Each point is reached from the start by the listed moves, each made 0, 1 or 2 times, or once backwards (-1), plus a little noise. Is the number of moves made odd or even? Then give how often each move was made.

Moves:
(1): +0.45; -0.59
(2): +1.28; +0.82
Start: -0.15; -1.18
Points:
-0.62; -3.26 -> odd (2, -1)
+2.82; -0.22 -> odd (1, 2)
+0.62; +0.25 -> even (-1, 1)
+1.88; +1.20 -> odd (-1, 2)

Moves:
(1): +1.57; -0.28; +0.22; -0.02; +0.39; -1.00; +1.07; +0.19; +1.12; +0.26; -0.44
(2): -0.71; +1.93; -0.20; -0.49; -0.34; +0.10; +0.01; +0.68; +0.50; -0.53; +0.41
(3): -0.48; -0.16; +1.40; +0.41; -0.10; +0.11; -0.59; +0.18; -0.04; +0.37; -0.91
(4): -0.42; +0.16; +0.09; +1.71; +0.53; +0.80; +0.26; +0.23; -0.08; -0.47; +0.57
(5): -0.37; -0.91; -0.33; -0.28; +2.55; +0.83; +0.65; +0.07; -0.05; -0.04; +0.34
(6): +0.51; -0.08; -0.18; -0.08; -0.29; +1.30; -0.61; +0.29; -0.29; +0.53; -0.40
(7): +0.43; -0.12; -0.73; -0.18; -0.73; +1.09; +0.95; -1.11; +1.00; +0.15; +0.04
(8): -0.17; -0.83; +0.32; -1.13; -0.59; -0.49; +0.28; +1.21; -0.11; +0.65; +0.29
(9): +0.15; -0.50; -0.05; -0.50; +0.05; -0.05; -0.50; +0.30; +0.68; -0.01; +0.43
Start: -0.28; +0.09; +0.64; -0.10; -0.47; -0.95; +0.01; -0.62; +0.23; +1.36; +0.41
Points:
-0.49; +2.90; -1.14; -1.84; +1.91; +5.69; +1.38; -2.56; +2.11; +1.72; -1.05 -> even (0, 2, 1, -1, 2, 2, 2, -1, -1)
+0.82; -1.94; +0.55; +3.03; +4.22; -1.01; +2.21; -2.53; +0.97; +0.38; +0.55 -> even (1, -1, 0, 1, 1, -1, 0, -1, 0)
+2.42; -0.53; +0.11; -2.76; -1.01; -1.59; +0.16; +1.71; -0.97; +3.22; -0.64 -> even (1, 0, -1, -1, 0, 2, -1, 1, -1)
-2.31; +3.63; +2.53; -1.93; -4.12; -3.24; -0.79; +1.98; +2.06; +0.78; +1.01 -> odd (0, 2, 1, 0, -1, -1, 0, 1, 1)
-3.58; +2.36; +0.18; -1.51; +1.82; -2.57; +2.35; +3.69; -0.20; -0.06; +3.49 -> even (0, 2, -1, 1, 1, -1, -1, 2, -1)
-3.51; +2.74; +2.80; -0.37; -1.01; -1.37; -2.18; -1.61; +0.20; +0.78; -1.05 -> odd (-1, 1, 2, -1, 0, -1, 0, -1, 0)
